Each row of a before or after table is a point. One or more steps were done to the points. Then noise was added and the rows were shuffled. The steps act on how far a point lies along the listed directions, d1 being the first. Name the steps. A step turns or swaps two directions, mirrors them in a line or flattens them onto one, adds a multiple of one to another, or multiplies one. Angles are multiples of 10 degrees, from the lower direction toward the higher: turns from -170 to 170, lines from 10 to 170 but not 90. Use the fewest steps. Two steps may share a direction if one is a turn and the other turns, adds or multiplies; they go together, in the order done. Otherwise the lowest direction goes first.

Directions:
(1): | -2.68 | +1.37 | +1.45 |
(2): | -1.31 | -3.04 | +0.45 |
(3): | -1.50 | +0.20 | -2.98 |
Before, 9 rows:
| -0.11 | -0.79 | -0.80 |
| +0.30 | -0.42 | +0.27 |
| -0.35 | -0.70 | +0.26 |
| -0.02 | -0.23 | -0.14 |
| +0.71 | -0.09 | -0.25 |
| +0.09 | +0.04 | -1.00 |
| -0.28 | +0.00 | -0.29 |
| +0.71 | -0.74 | -0.05 |
| +1.01 | +0.07 | -0.12 |
After (9 x 3):
| -0.37 | +0.54 | +0.78 |
| +0.35 | -0.47 | +0.13 |
| +0.50 | -0.53 | +0.71 |
| -0.15 | -0.14 | +0.21 |
| -0.29 | -0.76 | -0.05 |
| -0.58 | -0.35 | +0.92 |
| +0.84 | +0.24 | +0.52 |
| +0.50 | +0.11 | +0.58 |
| -0.40 | +0.12 | +0.07 |
Steps: swap d1 and d3

Directions:
(1): | +1.17 | -0.66 | +0.32 | -3.61 |
(2): | +3.45 | +1.02 | -1.12 | +0.84 |
(3): | -1.24 | +2.75 | -2.14 | -1.10 |
(4): | +0.27 | +2.42 | +3.00 | -0.09 |
Before:
| +1.39 | -0.19 | -0.69 | -0.50 |
| +0.16 | +0.54 | -0.92 | +0.29 |
| -0.33 | +0.42 | -0.23 | -0.65 |
| +0.00 | -0.48 | -0.06 | -0.06 |
| -0.28 | -0.42 | +0.07 | -0.03 |
| +0.36 | -0.48 | -0.59 | +0.40 |
| -0.13 | +0.07 | +0.21 | -0.11 |
| +0.02 | -0.29 | -0.31 | +0.28 |
| -0.27 | -0.57 | -0.35 | +0.27 |
After (9 x 4):
| +0.68 | -0.73 | -1.03 | +0.00 |
| +0.81 | -0.36 | -0.51 | +1.02 |
| -0.69 | +0.31 | +0.02 | +0.55 |
| -0.27 | +0.19 | +0.29 | -0.11 |
| +1.48 | +0.64 | -1.75 | +0.32 |
| -0.20 | -0.33 | -0.41 | -0.36 |
| +0.20 | -0.59 | -0.45 | -0.06 |
| -0.23 | -0.94 | -0.56 | -0.24 |
| -0.55 | -0.39 | -0.13 | -0.37 |
Steps: turn d1 and d3 by 100 degrees; multiply d2 by 1.6; multiply d4 by 1.6
